Rows are points. The last column is the point's height on a tilted bowl or saddle (a function of degree 2), plus a little noise. Count its main directions that bend up, bend down and stay straight.
In the rows, zero is written as 128.

Points, 18 rows:
[[159 146  80  88]
 [117 232 120  63]
 [138 146 158 113]
 [169 156 108  96]
 [190 163 149  82]
 [ 88 174 117 105]
 [125  71 139 114]
 [115 151  99 108]
 [ 55 177  82  77]
 [110 177 142 107]
 [129 108  77  97]
 [114 165 107 106]
 [195 172 104  72]
 [222 121 111  65]
 [ 84 174  92  93]
 [154 187  54  55]
 [146  82 213  85]
 [183 142 137  95]]
Directions: 0 up, 3 down, 0 straight

Points (17 x 4):
[[116 141 159 158]
 [180 130 169 121]
 [186 138 249  44]
 [159  87  90 174]
 [112  99 137 177]
 [113 121 175 166]
 [122 126 103 164]
 [137 136 105 171]
 [165 122  99 172]
 [125 133 126 163]
 [157 122 103 173]
 [104 143 113 149]
 [119 184 123 163]
 [146 137 105 174]
 [147 104 173 155]
 [ 69 126  89 108]
 [160  63  95 178]]
Directions: 1 up, 1 down, 1 straight

Points, 23 rows:
[[140  99 105 112 113]
 [ 71  53 145  71  62]
 [ 98  76 113 143 106]
 [ 79 110  91 136 130]
 [ 84 135  77 128 138]
 [ 54  85 170 153  85]
 [101 143 130 113 139]
 [104 175 158 117 131]
 [ 71 191  99 113 137]
 [ 91 122 184  92 106]
 [170 122 154  96  97]
 [ 71 188 104 134 138]
 [146 142 136 200  99]
 [196 106 141 157  71]
 [168 140 151 145 107]
 [161 117 103 116 112]
 [109 237  68 137 105]
 [ 69 144  76 189 118]
 [185 136 137 170  90]
 [195 155 208 226   7]
 [159 114 124 102 110]
 [ 86 150 157 208  98]
 [ 61  29 132 130  47]]
Directions: 0 up, 4 down, 0 straight

Points:
[[105 125  35 138 158]
 [123 106 151 189 134]
 [108  64  62  57 210]
 [113 108 137 111 133]
 [132 122  70 100 149]
 [187 100 138  92 173]
 [ 81 121 114  84 149]
 [141  60  39  62 231]
 [173 119 127  85 163]
 [121 116 123 201 130]
 [120 146 190 199 161]
 [ 97 119 157 135 132]
 [162  99 224  95 214]
 [136 170 159 136 143]
 [133 129 174 150 140]
 [ 64 142 148 172 139]
 [ 44 125 140 163 144]
 [ 72 115 152 199 146]
 [118 159 150 109 141]
 [152 149 173 106 160]
 [ 30 195 102 202 183]
 [166 186  87  80 187]
 [144 120  63 127 144]
 [108 121 187 126 151]
 [133  51 181  92 192]
 [121 111  58  99 157]]
Directions: 4 up, 0 down, 0 straight

Points (39 x 7):
[[158  99 188 116 137 153  91]
 [148 112  90  34 161  96 148]
 [ 98 149 133  81  82 125 144]
 [ 49 118 113 122 195 142 168]
 [219 125  95  60  66 206  96]
 [ 94 113 154 137 175 102 145]
 [111 101 116 143 199 223 133]
 [225 194 137 202  97  62 204]
 [100  59 155  63 140 181  75]
 [ 78 155 169 126 145  79 175]
 [151 115 103  89 136  47 179]
 [145  99 135 159  69  73 182]
 [ 84 195  98  70 160 118 198]
 [126  87 151 154 103 165  96]
 [ 64 150  98 163 125 110 173]
 [ 80  62 144 107 132 134 109]
 [ 96  88 153 156 149 122 123]
 [181 139 125 126 121 145 125]
 [ 74  94 122 182 192  74 172]
 [ 48 164  67 128 133 151 175]
 [109 121 159 116 180 138 128]
 [115 118  30  81 125  98 171]
 [121 149  82  99 107  29 222]
 [124 135  87 105 145 172 125]
 [170 132 107 105 152 173 123]
 [134  98  59 154 176  31 206]
 [ 53 158 228 142 197  96 178]
 [158  93 152 117 154 176 100]
 [ 85 114 165 182  71  87 168]
 [133  79 102 142 120 115 139]
 [141 169  57 145 127 150 150]
 [146 143 127 140 117 106 145]
 [167 141 118 150 165 150 141]
 [126 122 101 160 134 154 128]
 [ 96 231  47 139 159 115 216]
 [159 130  64  22 135  90 159]
 [163 143 138 160 204 106 166]
 [159  34 116 120  13 143 159]
 [186 114 202 140 160 173 100]]
Directions: 2 up, 0 down, 4 straight

Points:
[[ 99  65 173  79 182  70  65]
 [ 82 185 130 167 164  40 146]
 [ 59  71  91 184 165 159 224]
 [185 146 166 119 103  76 170]
 [139 107 143 128 154 207 162]
 [186 181  83  64 160 105 179]
 [157 172 115  76 186 110 123]
 [ 95  35 153 184 180 150 171]
 [ 75  72 168 141  69 100 173]
 [180   7 136 109 156  87 107]
 [100 119 163 132 135 134 148]
 [156 102 112  91 108 111 154]
 [ 86  68 105 185 109 142 191]
 [160  78 173  80 179 194 165]
 [148 141  77 187  88 146 183]
 [110 140 155 161 107 114 160]
 [224 153 118 141 121 125 174]
 [133 174 102 148 124 129 151]
 [152 125 187  94  64 163 182]
 [152 148 106 135  89 149 157]
 [142 182 165  61 144 125 136]
 [ 99 132 154 108 165 201 146]
 [116  78 157 151 180 111  98]
 [160 133 160 212 102 211 160]
 [112 156  86 117 147 138 143]
 [176 117 168 143 125 111 133]
 [115  85 161  87 176 113 109]
 [ 92 135  67 117  81 118 145]
 [133  90  95 195  93 150 189]
 [149 115 110 107 120 176 160]
 [153 149 151  62 113 200 136]
 [110 146 111 158  84 149 168]
 [ 84 152 144 186 102 137 192]
 [ 67 110 112 211 106 146 222]
 [144 124  59 122 119 123 165]
 [143  82 195  66 138 141 160]
 [162 104 122 193 133 176 174]
 [123 190  77 128 113  83 176]
 [203 126  86 181 119  76 182]
 [ 66 145 161 120 142 139 160]
 [197  89 133 133 144 100 139]
 [149 174 178 121 122 110 142]
 [124 124 119 171 126  83 139]
 [150 126 182  71  97  47 185]
 [159 161 211 155 145 158  93]]
Directions: 3 up, 2 down, 1 straight
